Each point is reached from the start by the listed moves, each made 0, 1 or 2 times, or once backwards (-1), plus a little noise. Is the number of moves made odd or even? Then give how often each move was made.
In the rows, 128 means zero.

Moves:
(1): [168 153 114 111]
(2): [139 180 135 151]
(3): [136 158 201 110]
Start: [115 151 128 120]
Points:
[166 249  49 166] -> even (1, 2, -1)
[ 87 182 151 159] -> even (-1, 1, 0)
[156 179 115 106] -> odd (1, 0, 0)

Moves:
(1): [156 127 124 127 121 130 126 129 122 130 114 127]
(2): [125 158 145 113 129 133 134 131 120 129 128 124]
(3): [138 120 165 140 120 135 140 110 132 151 128 116]
(4): [136 130 131 172 130 129 123 130 121 129 127 148]
(5): [130 130 136 122 160 125 126 126 131 127 120 126]
(6): [126 117 123 126 131 154 131 120 117 124 129 128]
(7): [125 125 119 134 130 123 162 122 134 114 119 129]
(8): [124 107 129 126 123 135 146 175 130 113 130 128]
(9): [134 143 133 128 129 150 124 131 169 147 119 130]
Start: [114 116 143 122 124 140 135 113 128 115 103 130]
Points:
[123 120 153 160 159 137 127 113 123 113  94 148] -> even (0, 0, 0, 1, 1, 0, 0, 0, 0)
[154 150 249 100 144 191 125  24  45 164  98  90] -> odd (1, 2, 2, 0, 1, 2, -1, -1, -1)
[132 177 127 126 105 220 132 129 109 107  90 157] -> odd (1, 2, -1, 1, -1, 2, 0, 0, 1)
[101  96 175 148 189  75 158  40 128 119  99 117] -> odd (-1, -1, 1, 0, 2, -1, 1, -1, -1)
[103  97 112 207 211 192 151 168 209  95  73 188] -> even (-1, -1, -1, 2, 2, 1, 1, 1, 2)
[152  90 141 106 141 176 242 192 116  57  54 124] -> odd (2, 1, 0, 0, 1, 1, 2, 2, 0)

Moves:
(1): [145 121 126 133 121 130 109 117 129 140 138 136 132 126 130 123 136 137
 131 120]
(2): [137 152 124 130 124 132 129 135 125 118 129 132 127 129 128 131 116 129
 130 125]
(3): [127 128 138 131 124 133 126 131 118 123 122 123 126 124 129 127 133 135
 122 125]
(4): [133 132 122 147 142 130 133 135 137 132 133 134 122 118 124 126 131 121
 133 118]
(5): [124 128 127 137 155 132 125 112 113 117 139 136 139 127 127 129 133 133
 126 135]
(6): [118 128 127 127 129 129 125 132 132 121 130 120 124 115 145 131 113 136
 125 119]
(7): [133 131 124 125 132 137 143 125 123 140 128 131 132 137 127 134 124 127
 115 127]
(8): [136 138 137 134 134 134 127 152 133 132 120 130 144 130 129 113 123 119
 133 133]
(9): [132 127 129 132 129 127 125 135 134 131 123 127 138 133 134 126 140 137
 127 121]
(10): [118 134 133 133 130 126 133 130 128 137 131 134 129 120 131 124 131 130
 128 137]
(11): [130 127 137 129 129 123 125 137 125 120 144 126 122 131 131 129 130 129
 119 134]
(12): [112 120 132 136 125 129 117 138 141 141 133 143 138 127 123 140 126 105
 126 120]
(13): [134 121 125 133 123 136 132 125 129 130 132 124 137 124 134 132 136 126
 135 129]
(14): [122 129 132 153 133 119 123 109 129 137 136 128 117 152 130 114 110 132
 128 129]
(15): [130 126 148 133 133 131 130 135 129 117 110 139 124 120 143 128 129 123
 127 139]
(16): [134 131 127 130 133 119 129 128 124 134 124 120 126 124 129 146 123 129
 138 128]
(17): [132 134 118 128 130 145 122 133 119 129 127 134 122 139 135 125 130 123
 132 129]
(18): [126 123 121 132 117 119 134 129 112 123 130 138 124 130 138 124 121 133
 141 119]
Start: [126 122 123 121 128 124 129 127 120 127 125 130 113 106 136 120 132 125
 116 133]
Points:
[104 164 143 249 222 164  78 117 111 151 183 158 121 103 133  26 117 129
 114 142] -> even (1, 0, 2, 2, 2, 1, -1, 2, -1, 2, 0, 0, 0, 2, -1, -1, 1, -1)
[140 135 155 111 210 159 149 154  90  97  94 117 169  94 111  97 183 117
 103 189] -> odd (-1, -1, 1, 0, 2, -1, 0, 2, 0, 0, 0, -1, 0, -1, 0, 0, 0, -1)
[121 161  86 103  97  82 178 110  63  67 163 114  65 111 132 135  77 163
 131 123] -> odd (-1, 2, 0, 0, 0, 0, 0, -1, -1, 0, 1, -1, 0, 0, -1, 0, -1, 2)
